Each row is a point. The points of each table are mixes of a few directions, plus a little noise. Count the directions of each table, and those that both share. Where both have some left over, give the other angles between the two spaces (their principal angles), to ten degrees, smallest first.

First, 6 rows:
[[-11  20]
 [ 26 -44]
 [ -9  17]
 [-14  26]
 [ -9  16]
 [ 18 -31]]
Second:
[[ 60   9]
 [ -7  -1]
 [ -7   0]
 [-10  -2]
 [-34  -5]]
Directions: first 1, second 1, shared 0; angles 70

First (6 x 3):
[[ -7 -29 -35]
 [  6  26  30]
 [  3  13  15]
 [ -8 -40 -47]
 [  4  19  22]
 [  3  12  13]]
Second (6 x 3):
[[ 21   9  60]
 [ -2 -11 -11]
 [ -7 -23 -31]
 [ -6  27   1]
 [-16  26 -26]
 [  9 -28   7]]
Directions: first 1, second 2, shared 1

First (6 x 4):
[[-35 -26  34  11]
 [-15  23   5 -11]
 [ 23   7 -20  16]
 [ 30  -6 -19 -24]
 [-58  -5  47   2]
 [ 56  10 -46   4]]
Second:
[[ -2 -57  21 -59]
 [  2 -22   4  12]
 [ 26 -15 -15 -28]
 [-21  35   4  60]
 [  9  43 -20  12]
 [-15  16   7   4]]
Directions: first 3, second 3, shared 3

First (7 x 6):
[[-16  -1 -23  -4   1   9]
 [ -9   7 -17  -5   2   1]
 [ -2  16 -22  -2   9   5]
 [-28  -6  22 -13  -6   4]
 [ 17 -14  32  11   1  13]
 [ 60  15  19  19   6 -28]
 [-21 -19 -11  -7 -12  -3]]
Second, 9 rows:
[[  4 -49  35  -7  -1  20]
 [ -1  -7   8 -13  10  10]
 [ -4  18 -13  -5   7  -2]
 [  8   0  24  -7   6  -3]
 [  3  14 -12  18 -13 -16]
 [  1  48  -8 -11  15 -15]
 [-10  -6 -26   5  -5   8]
 [ 11 -17  33   0  -3  -1]
 [-12  -1 -43  21 -17  -1]]
Directions: first 4, second 3, shared 2; angles 50

First:
[[  9  -9 -16   1  -4 -14 -23  24]
 [  3 -18 -13  16   2 -17 -40  26]
 [-29 -14 -47  -1  -3 -27 -47  27]
 [ -5  24  29 -15   2  28  58 -43]
 [-10  11 -23 -28 -13  -5  15  -1]
 [-13 -18 -16  19   6 -15 -43  19]
 [ -3  -6  -8   4   1  -6 -16   9]
 [ 41  18  27 -18 -11  17  50 -11]
 [ 25  11  18 -11  -7  12  32  -8]
 [-18   1  46  33  28  29  13 -42]]
Second, 8 rows:
[[  2  -3  -3   4   4   3   0   3]
 [ -4   2   5  -2  -6  -5   1  -5]
 [ 25  58  -9 -60  20  24  -8  16]
 [ 12  10 -10  -9  15  14  -3  12]
 [ -3 -53 -11  56   9   2   3   7]
 [-35   6  38 -10 -50 -42   8 -41]
 [ 18  28 -11 -28  19  19  -5  15]
 [-14 -46   2  48  -9 -12   5  -7]]
Directions: first 3, second 2, shared 0; angles 50, 70

First:
[[ 20 -24  31  -1  10 -17 -11  21  12]
 [ -9   2  17  16  10  11  -8 -10   2]
 [ 10  -4 -15 -13   3 -13  30 -13  -4]
 [-11  28 -30 -19 -40   7  -4 -26 -17]
 [ -6  -8 -11  11  25  -2   4  29   4]
 [  7  25 -35 -22 -34  10  35 -39  -8]
 [-11  -1  15  14  11   7 -18  -2  -1]
 [ 10  -7   4  15  10  14  -1  39  18]
 [ -6 -11  22  -3   5 -19 -29   3  -6]]
Second:
[[  3  -8   4  -5   6 -10   1   2   0]
 [ 15  -8  10   0  11  -5  27 -20   5]
 [-11  16   2  -9 -35   9 -30 -22 -11]
 [-14  23 -10   2 -27  26 -21  -7  -6]
 [ 20 -22  19 -10  16 -26  20 -17   2]
 [-18  12 -38  22  12  30  -8  60  10]
 [  8 -16   9  -5  16 -19   9   5   2]]
Directions: first 5, second 3, shared 3

First (9 x 11):
[[  7 -25  25 -21 -16 -15   9  -3 -14 -27  26]
 [ -3  11 -11   9   7   7  -4   1   6  12 -11]
 [  8 -31  30 -26 -19 -19  10  -3 -17 -32  32]
 [  5 -21  20 -17 -13 -12   7  -2 -11 -22  21]
 [  0   1  -1   0   0   0   0   0   0   1  -1]
 [ -1   5  -4   4   3   3  -2   0   2   5  -5]
 [-13  48 -46  40  29  29 -16   5  26  50 -49]
 [ -8  28 -28  24  17  17 -10   3  16  30 -29]
 [  4 -15  15 -13  -9  -9   5  -1  -8 -16  16]]
Second, 11 rows:
[[-35 -40 -13   9 -32   2  13 -10  60   1   0]
 [ 31  20  16   6  14  -1  -6  23 -25  -1  -1]
 [-11   2  25  17 -15 -13   0 -33   0  22  -1]
 [-30 -29 -11  -9  -3  20 -14  19  44 -14   7]
 [ 11  20  -2 -15  19  -1  -7  -3 -33  -3  -1]
 [-13  -1  -6  22 -21 -10  18 -47 -13  20  10]
 [ 20  12  -2 -31  19 -10   1  20  -4 -12 -24]
 [-34 -26  -3 -19   3  20 -23  19  46 -15   3]
 [ 30  21   6  11   7  -7   7   5 -33   4   0]
 [ 10   7 -13  -3  10   7   0  11 -18  -8   7]
 [ 22  15   4  12   0  -8  10  -3 -24   6   0]]
Directions: first 1, second 5, shared 0; angles 90

First:
[[  0  -4  17   0  12  -9  25   1  13   3   1 -26]
 [ 11   4  -1   4   0   4  -1  -4   0   2  -5  -6]
 [  5  15  16  16  25  -3  16 -20  -4  17   1 -20]
 [-21 -13  14  -4  14  -9  17   3   5  -1  10 -15]
 [  0   3   5 -12  -8  -5  25   4  33  -5  12  16]
 [-19 -16  18  -1  22   1  26 -11  10   2  16 -29]
 [ -1  16 -30   4 -20   5 -51   6 -36  -3  -9  53]
 [  5  -2   2  -4  -7 -15  -2  20  -2  -4 -14  -8]
 [ 20  -2 -43  -3 -37  32 -53   1 -21 -14 -12  35]]
Second, 11 rows:
[[  2  -9 -12 -30   6  10  -6 -21  -5  11  19  14]
 [  8  -9 -15 -24   5   5 -10  12   9  12  22  20]
 [ -6  18   7  35  -1 -10   1  18   8 -11 -16 -25]
 [-14  10 -11 -14  12  10  -6 -55 -13   4  11 -18]
 [ -7  -4  35  25 -17  -5  29 -32 -28 -20 -42 -12]
 [  6 -15   0 -20  -3   5   3  -6  -6   6   6  20]
 [  6 -17  12  -9 -10   2  13  -7 -12  -1  -9  19]
 [ -1  26 -16  30  10 -12 -21  60  36   0  10 -23]
 [  8   5 -17   0   6  -4 -17  50  28   8  19   6]
 [  8 -12  12   3 -10  -3  10  18  -2  -3 -11  16]
 [-11   7   4   4   2   3   5 -37 -14  -5  -8 -17]]
Directions: first 5, second 3, shared 0; angles 40, 50, 90

First (9 x 14):
[[ 11 -11   9 -16  17  -9  31 -14  11 -14  -5  10  40 -25]
 [ -8   2 -14  16  -4   8  -4  -7  -8 -14  -2   8 -20  11]
 [ -1  -7 -14 -10  18 -16  16 -12   2 -14 -14  -3  36  -6]
 [ 12   4  16 -27  -2 -10  -3  18   2  30   7 -22  18   9]
 [ -1  12  33  29  18 -10  11  14   8   7   0  -5   5 -45]
 [ -7  -5 -19  -8  -4   9  -5  -4  13   2   3   9  -9   1]
 [ 12 -20   8 -23 -39   5 -38 -14 -27   0  -5   6  -3  35]
 [-15  13 -15  16  -1   6 -14  15   7  13   6  -7 -29   5]
 [ -5  13  -4  23  -3  17   6   2  -8 -10  10   6 -37  14]]
Second, 11 rows:
[[  5  17   3 -24 -15  16 -11  34  14  48  30 -21 -29  27]
 [  0   0   0   0   0   0   0   0   0   0   0   0   0   0]
 [ -3  -7  -1  10   6  -7   4 -14  -5 -20 -12   8  11 -11]
 [ -2  -7  -1  10   5  -7   4 -14  -6 -20 -12   8  11 -11]
 [  2   5   1  -8  -5   5  -3  11   5  15  10  -7  -9   9]
 [ -7 -21  -4  29  18 -19  13 -43 -17 -60 -37  25  35 -33]
 [  4  13   2 -18 -11  11  -8  25  10  35  22 -15 -21  19]
 [ -1  -2  -1   3   2  -2   1  -5  -2  -7  -4   3   4  -4]
 [  3  10   2 -13  -8   9  -6  20   8  28  18 -12 -17  16]
 [  2   7   1  -9  -5   6  -4  12   5  18  11  -7 -11  10]
 [ -4 -14  -2  19  12 -13   8 -28 -12 -39 -24  17  23 -22]]
Directions: first 6, second 1, shared 1

First (9 x 18):
[[-11 -25  14   1  -1   0  -8   1 -15  29  -8   5  -1   0   8   8  10  -1]
 [-10 -25  13   1  -1  -1  -8   1 -14  28  -7   4  -1   0   7   8  10   0]
 [ 22  52 -29  -2   3   1  17  -2  31 -60  16  -9   2   0 -16 -17 -21   1]
 [ -8 -20  11   1  -1   0  -6   1 -12  22  -6   4  -1   0   6   6   8   0]
 [  5  13  -7   0   1   0   4   0   8 -15   4  -2   0   0  -4  -4  -5   0]
 [ 19  45 -25  -2   2   1  15  -2  27 -52  14  -8   1   0 -13 -15 -18   1]
 [-11 -24  13   1  -1   0  -8   1 -15  28  -8   4   0   0   7   8  10   0]
 [ -3  -6   4   0   0   0  -2   0  -3   7  -2   1   0   0   2   2   2   0]
 [ -4 -10   5   0   0   0  -4   0  -6  12  -3   2   0   0   3   3   4   0]]
Second (11 x 18):
[[  3 -18   7  -8   5 -37  26 -10  -6 -14  -3 -17 -10   5 -20   7  -9  -2]
 [-15  26   4   7 -14  11 -13  11 -14  10   2  13 -16  -8  33 -18  14 -13]
 [ -9  28   7   0 -11  10  -7  -9  -6   6   2   9 -18  -3  24  11  21  20]
 [ 12 -22 -13   4  23 -16  10  -5   2 -14  -1  -7  17   3 -26  14 -10  -9]
 [ 20 -20   0  13   2 -28  15 -16  -8 -11   3  -5  15  -1 -20  16 -11  -1]
 [ -2  17   7 -11 -11  21  -7  28  10   7  -2  11 -17 -12  12 -12   8   8]
 [  0 -16 -11   3  13  11  -9 -13   8   4   0  -7  27  15 -11  -2 -11  -5]
 [  7  17   9   6 -21   8  -5   7  -4   4   3  15 -10 -14  15   3  10  13]
 [-10 -14  -4 -11   5  19 -10  -5  16  12  -1 -13  18  19  -8 -13 -13   2]
 [  6 -27  -2   0   3 -11   7  -3   5  -3  -1 -11  18   8 -21 -10 -21 -12]
 [ -9  27  -4  -2   6  13  -7  15  -3  -1  -1  13 -21 -11  19   4  20  -1]]
Directions: first 1, second 6, shared 0; angles 70

First, 9 rows:
[[-14   3  -6  17  17  -5 -22   4  -7   7  -3  -6 -24 -25   4  -3 -22  11
  -17  35]
 [  1  -5  -6  18  -7  13  -4   3  -4  -3   2 -11   2  -4   2  -1  -9   2
   -5   3]
 [ 16   7  32 -56  -2 -35  36  -7  28  -5  -7  34  29  41  -5   4  51 -12
   34 -60]
 [-11  -3 -28  35  -8  38 -17   5 -27  -1   8 -27 -17 -20  -5   4 -38   2
  -19  38]
 [ -1  -7   7  21   9 -16 -16   4   7   4  -5   0  -6 -17  11 -11  -7  12
   -8   9]
 [ -8  12 -26 -15  -8  41  10  -2 -28  -3  12 -10 -10  10 -20  19 -12 -16
   -2  16]
 [ 13   2  32 -35   4 -42  19  -5  30  -1  -8  28  21  24   6  -5  41  -1
   22 -45]
 [ -3   2  -1   0   7  -2  -5   0  -1   3  -1   0  -8  -5   0   1  -3   2
   -4   9]
 [  8 -11   0  22 -11   7  -2   5   2  -5   1  -7  12  -1   7  -5  -2   2
   -1 -10]]
Second:
[[-13  -1  21 -10  18 -23  34   4  13  -4 -22  21 -17  21  16   9  -9  -5
  -24   0]
 [-12  20  -7 -18  26  18  38   7 -24   2  32  -8 -25  31  -2  22  -1 -12
   -6  37]
 [  9 -12   9 -13 -25 -31 -43 -15  30   1 -45  23  24 -35 -10 -18  11  10
   15 -49]
 [ -5 -16  13  44   7   3  28  16   2  -7   0  -8  -6  17  31  -2 -22   1
  -30  13]
 [  3  -7   2  14  -4   1  -4   2   2  -1  -2  -3   4  -4   6  -5  -4   3
   -2  -3]
 [ 16 -13 -15  34 -25  18 -39   0  -4   2  12 -22  24 -27  -4 -18   1  10
   16  -8]
 [  1  27 -23 -46   5  17 -10 -11 -21   9  28  -5  -5  -1 -34  14  21  -7
   29  15]
 [  0   1  -1  -5  -1  -2  -3  -2   2   1  -3   3   0  -2  -3   0   2   0
    3  -4]]
Directions: first 3, second 3, shared 1; angles 40, 80
